Each row of a before or after table is a point. The points were changed in one or more steps. Then noise was added and the rows were shuffled. The steps act on how far a point lies along the listed directions, d1 being the first. Write out the steps. A step turns or swaps two directions, mirrors them in a line or flattens them onto one, adds a multiple of one to another, or multiplies one. Angles are multiples of 10 degrees, from the lower direction toward the higher: turns from -170 to 170, lines from 10 to 170 but not 90. Use the fewest steps. Two steps may share a direction if one is a turn and the other turns, adds or multiplies; they go together, in the order done. Otherwise the lowest direction goes first.
In the rows, 128 means zero.

Directions:
(1): [ 90 143]
(2): [143 166]
Before (11 x 2)
[[ 74 137]
 [ 88 179]
 [181 126]
 [138 129]
 [ 97 109]
 [128 126]
 [159 100]
 [134  98]
 [ 99 146]
 [126  63]
 [107  83]]
After (11 x 2)
[[139 112]
 [ 97 142]
 [ 84 163]
 [138 129]
 [105 126]
 [179 115]
 [ 77 145]
 [138  98]
 [129 127]
 [163 107]
 [118 110]]
Steps: multiply d2 by 0.4

Directions:
(1): [ 97  98 104]
(2): [162 121  92]
(3): [146  89 152]
Before (12 x 3)
[[127  87 119]
 [142 111 113]
 [166 127 102]
 [128 135 153]
 [102 105 113]
 [131 136  98]
 [111 107  97]
 [183 111 119]
 [128 129 148]
 [117 146 103]
 [111 147 104]
 [158 121 102]]
After (12 x 3)
[[144  88 120]
 [ 90  74  85]
 [212  87 152]
 [130 147 146]
 [132 160 152]
 [189  98 130]
 [113  61 110]
 [106 137 100]
 [ 78  86  92]
 [173  91 122]
 [114 136 103]
 [134 113 104]]
Steps: multiply d1 by 2; add 1 times d2 to d3

Directions:
(1): [113  90 134 168]
(2): [141 158 100 166]
(3): [120 106  78 112]
Before (12 x 4)
[[130 150 135 158]
 [142 181  98  89]
 [115 140  88 142]
 [108 101 163 100]
 [115 130 106 142]
 [139 100 178 114]
 [120 130 120  97]
 [152 163 144  92]
 [177 195 155  74]
 [132 146 175 121]
 [138 159 147  59]
 [163 130 197 105]]
After (12 x 4)
[[109 123  95 144]
 [126 138 141 159]
 [119 126 124  96]
 [118 126 122  98]
 [141 134 158  96]
 [152 132 163 111]
 [167 138 194 105]
 [122 134 147  96]
 [128 134 159  62]
 [153 137 181  80]
 [113 126 108 142]
 [132 147 175 120]]
Steps: flatten d1 and d2 onto the line at 50 degrees

Directions:
(1): [ 94 138 144 147 178 151]
(2): [152 112 185 124 142 104]
(3): [116 166 155  87 109 152]
Before (12 x 6)
[[144 124  85 105  74 132]
 [133 136 189 116 146 118]
 [134 140 231  94 139 114]
 [ 92 144 196 131 213 136]
 [ 72 122 111 178 195 172]
 [175 103 173 105 116 119]
 [153 114  82 143 123 107]
 [134 117 126 133 121 135]
 [133  97 161 135 135  88]
 [159 128  95 129  87 129]
 [ 93 138 206  99 172 135]
 [ 86 154 174 115 181 126]]
After (12 x 6)
[[139 140 110 120 124 127]
 [128 103 172 128 133  94]
 [124 121 168 130 178 110]
 [130 119 129 131 124 138]
 [166  96 167 122 137 119]
 [126 130  91 116 100 142]
 [142 138 109 133 105 143]
 [109 132 147 126 161 104]
 [145 103 190 133 149  89]
 [117 104 168 123 159 108]
 [ 97 133 119 140 143 163]
 [142 117 168 133 145 105]]
Steps: multiply d1 by 0.4; flatten d2 and d3 onto the line at 170 degrees

Directions:
(1): [141  88 111 155  99 165]
(2): [113 106 133  88  83 105]
(3): [192 137 113 115 120 112]
(4): [111 170  82 125 105 141]
(5): [135 131 139  82 140 178]
Before (9 x 6)
[[117 116 144  86 148 176]
 [ 92  98 123 149  88 126]
 [138 155  94 119 117  97]
 [145 168 144 116 126  49]
 [160 140 134  77 139 166]
 [153 142 112 132 101 112]
 [ 96 147 122 131 179 157]
 [136 121  91 111  75 119]
 [121  82 174 150 148 126]]
After (9 x 6)
[[155 114 136 128 139  77]
 [162 122 135 140 110 100]
 [ 96  90 135 143  93 133]
 [161 139 135  84 139 161]
 [142 172 135 122 119  44]
 [115 129 131  81 142 183]
 [103 133 137 124 188 162]
 [150  78 136 120  98 101]
 [ 91 159  89 139 107 156]]
Steps: add -0.3 times d3 to d5; multiply d4 by -1

Directions:
(1): [ 56 114 154 134 111 113 125 128]
(2): [120 149 118 115 168  79 121 169]
(3): [118 157  80 113  96 100 124  92]
(4): [105 146  89 139 116 170 139 173]
(5): [115 152 130 128 155 156  65 109]
Before (13 x 8)
[[156 144 117 120 150 123 121 146]
 [ 75 118 120 125 136  78 161 198]
 [124 143 107 133 146 152 112 148]
 [117 152  88 120 149  86 136 179]
 [124 120 154 132 147 127 140 136]
 [121 160 112 121 169 131 122 164]
 [134 147 114 118 140 127 134 140]
 [102 130 134 135 129 107 134 121]
 [124 154 113 142 118 171 119 125]
 [ 49 135 142 160 156 187  75 145]
 [ 87 104 166 150 119 138 109 107]
 [133 162 118 133 170  98 104 143]
 [126 113 151 140 156 141 112 162]]
After (13 x 8)
[[106 172  55 113 128  79 136 166]
 [ 17 184  55 154 109 192  79 144]
 [103 185  65 117 143 130 124 161]
 [136 158 128 135 176  97 104 141]
 [111 130 119 140 140 153 114 174]
 [ 89  97 180 155 127 145 110 115]
 [129 156  99 115 131 124 134 134]
 [ 58 144  71 119 109  78 162 195]
 [155 147 112 121 147 125 121 146]
 [108 183  65 134  88 167 121 116]
 [122 119 153 135 148 137 141 146]
 [109 123 151 135 137 106 133 120]
 [106 171  57 127 117 151 113 143]]
Steps: multiply d4 by 2.5; turn d3 and d4 by -40 degrees

Directions:
(1): [120  93 166 101 117 145 156 152  82]
(2): [ 91 126 153 148  89  70 131 135 138]
(3): [ 98 124 111  98 187  89 127 140 117]
(4): [166 171 146 116 123 101  97 130  84]
Before (10 x 9)
[[100 128 104 150 143  79 120 120 162]
 [ 68  75 124 141 132  93 161 133 138]
 [106  86 162  80 139 109 157 161  71]
 [158 115  59 124 189 163 125 105 164]
 [124 151  80 143 136 107  77 116 148]
 [110 145 126 122 139 138 100 119 131]
 [141 154  90 144 158  66 116 103 151]
 [115 104 163 117 141 136 170 130 117]
 [188 168 154 145  64 138  94 103 139]
 [159 189 127  99 148  44  84 137 110]]
After (10 x 9)
[[169 133  66 135 172 162 119  96 164]
 [111 128 119 164 115  86 120 120 160]
 [147 153 103 158 127  76 118 102 160]
 [145 152 137 116 124 104  97 117 132]
 [162 177 133 122 108  74 102 130 129]
 [113 147 126 124 132 142 103 117 133]
 [123 107 166 114 137 143 168 130 114]
 [ 91  82 139 150 104 107 162 132 131]
 [124 149  87 150 123 104  79 115 155]
 [129  89 166  94 114 141 160 153  77]]
Steps: turn d1 and d2 by -10 degrees; multiply d3 by 0; multiply d4 by 0.7
